Each row is a point. Examples show where two turns around zero, p and q, send a point. Write where each new point lands after one turn and then the other. Backwards means that the second turn is done in reverse. Each puzzle has new turns, and all numbers are rounded.

Turn p:
1.3  -6.6 -> 6.2  -2.7
-0.9  32.4 -> -27.2  17.6
-11.9  -9.6 -> 1.2  -15.2
-2.5  -0.5 -> -1.0  -2.3
14.1  -15.8 -> 21.0  2.7
Turn q:
-12.7  -19.5 -> 7.2  -22.1
-13.2  5.3 -> -12.4  -6.9
1.8  8.0 -> -5.1  6.4
24.1  6.1 -> 10.4  22.6
Where do these land?
q, then p: -22.4  21.2 -> -13.9  -27.5
p, then q backwards: 9.4  7.3 -> 8.8  8.0
p, then q: 18.2  -10.7 -> 5.1  20.5
q, then p: -1.5  -3.1 -> 3.4  -0.6
p, then q: -3.8  -14.8 -> 15.3  0.6

Turn p:
-5.2  4.9  -0.9 -> 6.7  2.2  -1.5
33.7  -20.5  -8.7 -> -39.6  -5.8  -5.7
-9.2  -7.9  12.9 -> 4.7  -3.4  16.7
-19.9  3.3  6.3 -> 17.9  4.8  10.2
-9.6  16.2  -15.9 -> 13.3  13.7  -15.6
10.3  4.0  6.3 -> -3.0  -11.6  -4.2
Turn q:
-7.1  -9.0  1.2 -> 5.0  -10.3  1.5
10.2  -9.5  -7.1 -> 14.1  6.6  1.3
12.1  -9.2  9.0 -> 6.7  4.8  15.6
-23.2  36.0  0.8 -> -36.8  -5.4  -21.3
7.9  -8.3  -3.9 -> 11.0  4.3  2.7
Where do these land?
p, then q: -4.0  -1.1  14.6 -> 4.4  -1.1  14.5
q, then p: 2.7  -16.0  -4.4 -> -12.9  -10.3  -3.4
q, then p backwards: -0.7  9.0  31.2 -> 7.4  -30.2  9.5
q, then p: -8.6  2.0  -24.3 -> -12.6  16.1  -15.8
q, then p: 10.6  6.1  -17.1 -> 2.8  2.8  -20.7

Turn p:
30.8  5.9  6.2  -4.2 -> -16.0  -18.5  -7.2  19.7
-10.5  -1.5  10.8  13.2 -> -8.6  8.9  11.6  -10.7
7.6  -3.8  -7.5  6.7 -> -4.4  -5.5  -9.7  -5.4
-37.9  8.3  -11.1  -4.5 -> 24.3  31.0  3.8  -9.0
9.9  -8.8  1.7  -11.2 -> 4.8  -15.8  1.6  5.4
Turn q:
-9.8  8.4  -1.4  2.2 -> -3.3  -5.1  6.5  9.7
18.7  12.4  14.7  8.6 -> -17.8  7.0  -20.5  3.0
24.4  -5.1  -5.1  -28.3 -> -10.0  5.5  1.6  -36.3
-6.4  -11.2  -17.6  7.0 -> 18.1  -13.9  1.7  -1.3
-5.6  -12.6  6.9  -10.9 -> 7.9  13.4  9.3  -5.3
-21.3  8.1  2.4  21.4 -> 5.1  -7.1  1.4  30.1
Where do these land?
q, then p: -21.3  -0.1  -10.8  16.2 -> -20.0  -14.7  0.2  -14.7
p, then q: -11.3  17.9  -3.6  25.7 -> -19.4  -13.9  21.1  10.3
p, then q: 16.6  -18.4  8.9  -12.1 -> 22.8  15.6  -7.1  -4.9
q, then p backwards: 12.2  0.5  -5.6  -12.9 -> -2.8  -10.7  -0.6  14.9
q, then p: 3.8  0.2  11.1  -16.9 -> 4.5  13.1  7.6  13.2
